Each row of a before or after table is a point. The points were changed in one or more steps. Then noise was added and the rows were shuffled. The steps act on columns, c1 being the first. Name the steps. A step turns or swaps two columns, mirrors them in a line or flattens them onto one, adds a multiple of one to another, or multiplies or shifts one. Angles are multiples of 10 degrees, from the lower column toward the higher: turns from -170 to 170, lines from 10 to 170 but not 90. Use the fewest steps. Two steps may share a column if one is a turn and the other turns, adds or multiplies; they go together, in the order done. Otherwise the lowest column goes first.

Before (9 x 2):
[[-0.7 -2.0]
 [-1.0 -1.2]
 [-1.2  0.0]
 [ 7.8  6.6]
 [ 4.8 -2.5]
 [-1.2 -0.6]
 [ 2.0 -5.2]
 [ 0.6 11.1]
 [-1.2 -0.7]]
After (9 x 2):
[[  1.6   0.1]
 [  2.9   4.9]
 [-10.1   1.7]
 [  1.0  -0.7]
 [ -8.9  -6.7]
 [  1.9   0.7]
 [  0.9  -1.0]
 [  1.3  -0.6]
 [ -1.2   5.3]]
Steps: turn c1 and c2 by 130 degrees

Before (13 x 3):
[[ 1.1 -1.3 -0.5]
 [ 1.6  0.3  2.8]
 [ 1.8 -0.4  1.6]
 [-2.6  1.9  2.6]
 [ 1.1  2.3  0.9]
 [ 2.2  1.0  1.4]
 [ 0.9  1.1  6.3]
 [-1.0  0.6  2.2]
 [ 1.2  5.2 -1.0]
 [ 2.7  1.3  3.0]
 [ 2.2 -0.9 15.8]
 [-0.9  1.8  0.3]
 [ 2.0  1.3 15.7]]
After (13 x 3):
[[ 3.5  1.5  3.0]
 [ 1.4 -1.3 -0.5]
 [ 1.3  2.4  0.8]
 [ 2.3 -0.3  1.5]
 [ 2.7  1.3 15.7]
 [-1.4  0.7  2.1]
 [ 1.3  1.2  6.2]
 [ 2.2  0.3  2.7]
 [-3.2  2.0  2.5]
 [-1.4  2.0  0.2]
 [ 2.8 -0.9 15.9]
 [ 1.6  5.3 -1.1]
 [ 2.9  1.0  1.3]]
Steps: multiply c1 by 1.3

Before (11 x 4):
[[-2.7  4.7 -0.9  3.5]
 [ 3.1 -1.2 -0.9 -4.8]
 [ 6.8 -5.5  2.8 -0.4]
 [-4.1  2.7  0.5  6.1]
 [-1.3 11.6 -5.0 -5.3]
 [-6.6  4.1  3.0 -3.1]
 [ 5.0 -2.3  3.3 -3.7]
 [-4.5  3.5 -0.2 -3.5]
 [-2.2 -2.3 -6.2 -5.0]
 [-4.2  3.5  2.2  0.9]
 [ 4.2 -4.6 -3.6 -1.5]]
After (11 x 4):
[[-6.8  4.5  1.7  2.8]
 [-4.5  4.8 -0.8  2.0]
 [ 3.2  4.0 -0.9 -2.7]
 [ 4.1  2.5  4.3 -3.7]
 [-2.5 -1.3 -1.3  5.7]
 [ 5.0 -0.5 -2.7 -4.6]
 [ 0.1  9.3 -5.2  9.3]
 [-4.3 -4.9 -0.4  4.9]
 [-4.4  0.7  0.8  3.9]
 [-1.1  3.8 -6.5 -4.4]
 [ 5.9 -1.3  3.5 -5.2]]
Steps: turn c1 and c3 by 10 degrees; turn c2 and c4 by 70 degrees

Before (9 x 6):
[[-1.8  1.5  1.9 -3.2 -1.8 -0.3]
 [-6.9  1.3  1.9 -0.5  4.8  1.5]
 [ 0.1  7.7  1.8 -2.8 -0.8  2.1]
 [ 0.4  9.4 -1.4  2.6 15.2  1.8]
 [ 0.0  4.1 -1.2  2.5 -1.7 -3.1]
 [ 0.7  1.4 -4.9  0.0 -3.5 -1.6]
 [-0.6  1.9  2.1 13.7 -3.8 -4.5]
 [-6.3  1.7  1.4  3.0 -2.3  4.1]
 [ 1.9  1.3  1.2 -0.4  0.0  2.5]]
After (9 x 6):
[[ 3.9  0.7  1.2 -1.5  0.0  3.2]
 [ 0.3 -1.7  1.9 -3.1 -2.0 -0.3]
 [ 2.0  4.5 -1.5 -1.5 -1.8 -4.1]
 [-4.9  0.4  2.0 -1.3  4.8  2.0]
 [ 2.1  2.9  1.8 -7.7 -1.0  2.8]
 [ 2.7  0.9 -4.7 -1.1 -3.6 -2.1]
 [-4.6  3.4  1.6  0.6 -2.3  5.4]
 [ 2.2  7.8 -1.3 -5.4 15.2  2.3]
 [ 1.3 11.8  2.3  7.3 -3.8 -6.0]]
Steps: shift c1 by 2.0; turn c2 and c4 by -50 degrees; multiply c6 by 1.3
